Each row of a before or after table is a point. The points were changed in one or more steps. Then noise was added and the rows were shuffled. The steps act on how far a point lies along the listed directions, d1 being the first. What was done? A step turns or swaps two directions, mirrors them in a line or flattens them onto one, adds a multiple of one to another, or multiplies one. Angles are multiples of 10 degrees, from the lower direction toward the higher: turns from -170 to 170, lines from 10 to 170 but not 90. Use the fewest steps. Two steps may share a direction if one is a turn and the other turns, adds or multiplies; they go together, in the order done. Otherwise the lowest direction goes first.

Directions:
(1): 0.93	2.17	1.89
(2): 2.44	-1.65	0.71
(3): -1.54	-1.31	2.26
Before (12 x 3):
0.50	0.50	-0.36
0.12	-0.59	-0.24
-0.06	-0.19	0.22
0.08	-0.75	0.34
-0.17	0.36	-0.35
-0.38	-0.42	-0.70
-0.31	0.30	-0.13
-0.40	0.78	-0.17
-0.68	0.27	0.09
-0.28	-0.02	-0.86
0.16	-0.11	-0.17
-0.32	0.67	0.65
After (12 x 3):
-0.15	-0.09	0.25
0.08	0.42	0.76
0.09	-0.24	-0.76
0.22	0.36	-0.01
-0.39	-0.46	0.22
0.15	0.16	-0.26
-0.17	-0.56	-0.63
-0.16	-0.12	0.21
0.04	0.05	-0.03
-0.18	-0.40	-0.31
0.05	-0.04	-0.16
0.42	0.54	-0.37
Steps: multiply d2 by 0

Directions:
(1): -1.68	-2.91	-0.95	0.10
(2): -0.51	0.27	0.45	3.42
Before (10 x 4):
-0.46	-0.62	-0.35	-0.03
0.47	0.60	0.13	-0.49
0.70	0.87	0.41	-0.39
-0.15	-0.52	0.12	-0.07
-0.59	-0.85	-0.39	0.47
-0.15	-0.11	-0.18	-0.39
0.06	-0.02	-0.06	-0.65
0.27	-0.19	-0.17	-1.23
0.12	0.07	0.12	-0.70
0.15	0.19	-0.14	-0.96
After (10 x 4):
-0.01	0.09	-0.14	-0.33
0.15	0.03	-0.08	-0.59
0.12	0.17	-0.15	-0.95
0.11	0.03	-0.05	-0.63
0.09	0.07	0.10	-0.71
-0.10	0.08	-0.10	0.11
0.19	-0.02	0.08	-0.56
-0.10	-0.02	-0.10	0.60
0.05	-0.13	0.23	-0.03
0.41	0.02	-0.08	-1.19
Steps: flatten d1 and d2 onto the line at 80 degrees

Directions:
(1): -2.15	-0.15	-1.26	-2.20	-0.87	-2.54
(2): 2.32	-1.11	0.30	-2.07	2.48	-1.10
(3): 0.10	2.10	-2.82	1.28	1.99	-0.60
Before (8 x 6):
0.67	-0.02	0.51	0.12	0.06	0.70
-0.54	0.58	-0.82	0.27	0.05	-0.40
0.07	0.09	0.15	-0.16	0.06	0.24
-0.19	0.60	-0.59	0.40	0.48	-0.05
-0.33	0.00	0.29	0.66	-0.66	0.79
0.49	-0.14	0.38	0.01	-0.24	0.20
-0.21	0.80	-0.22	0.20	0.12	0.07
-0.08	0.77	-0.04	1.42	-0.15	1.18
After (8 x 6):
-0.18	0.59	-0.58	0.43	0.49	-0.03
0.61	0.83	0.35	2.15	0.13	2.01
-0.20	0.80	-0.19	0.20	0.12	0.08
0.16	0.08	0.22	-0.07	0.07	0.31
1.17	0.02	0.80	0.61	0.25	1.28
-0.84	0.57	-1.00	-0.02	-0.07	-0.75
-0.02	0.05	0.46	0.96	-0.55	1.16
0.69	-0.12	0.49	0.24	-0.16	0.47
Steps: multiply d1 by 2

Directions:
(1): -0.16	2.42	1.06	0.82	0.80	3.34	-1.63	-1.53
(2): 1.02	-2.17	-0.80	-1.93	-0.77	2.40	-2.06	1.92
(3): -0.88	2.29	-0.66	-2.75	-0.41	-2.03	-2.47	-0.25
(4): -2.78	-1.75	-1.85	2.02	0.89	-0.37	-2.16	-0.72
(5): 0.76	-1.69	1.19	-0.29	-2.59	-0.38	-0.74	-3.48
Before (13 x 8):
0.59	0.75	0.31	0.60	0.28	1.05	0.62	0.10
-0.68	-0.43	-0.73	-0.04	0.34	-0.31	-0.70	0.64
0.06	0.69	0.47	-0.33	-0.08	-0.27	0.26	0.37
0.09	-0.15	-0.37	-0.30	0.40	0.54	-0.26	0.58
-0.43	-1.25	-0.53	0.35	-0.03	-0.51	0.00	-0.05
0.08	-0.85	-0.75	-0.02	0.08	0.38	-0.36	1.14
-0.43	-0.51	-0.43	0.25	-0.02	-0.77	-0.05	0.13
-0.45	-0.72	-0.45	0.35	-0.25	-0.33	-0.48	0.07
-0.85	-0.32	-0.88	0.13	-0.11	-1.00	0.07	0.02
0.14	-0.20	-0.27	-0.22	-0.14	-0.16	-0.45	0.52
-0.65	-0.34	-0.63	0.62	0.47	-0.44	0.17	0.43
-0.18	-1.09	-0.25	0.62	0.06	0.46	0.37	0.78
-0.19	-0.30	-0.38	-0.42	-0.18	-0.43	-0.20	0.20
After (13 x 8):
0.32	-0.18	-0.22	-0.38	-0.26	-0.38	-0.14	0.66
-0.51	-1.12	-0.99	0.21	0.23	-0.83	0.28	1.00
-0.11	-0.71	-0.30	0.00	-0.35	0.21	-0.71	0.30
0.14	-1.36	-0.19	0.21	-0.16	0.17	0.76	1.10
-0.33	-0.70	-0.48	-0.01	-0.11	-0.50	-0.26	0.37
-0.05	-0.21	-0.30	-0.50	-0.25	-0.33	-0.12	0.25
-0.15	-1.17	-0.39	0.09	-0.09	0.21	-0.30	0.18
-0.22	0.57	0.35	-0.16	-0.03	-0.77	0.50	0.34
-0.74	-0.75	-1.07	-0.17	-0.21	-0.75	-0.15	0.37
0.36	-0.32	-0.37	-0.60	0.20	-0.12	0.32	0.88
0.32	0.42	0.07	0.79	0.32	0.28	0.90	0.13
-0.27	-0.96	-0.82	-0.63	0.04	-0.68	-0.38	1.28
0.66	-1.05	-0.61	-0.55	-0.30	-0.25	0.38	1.57
Steps: add 1.5 times d5 to d1; turn d2 and d4 by -40 degrees
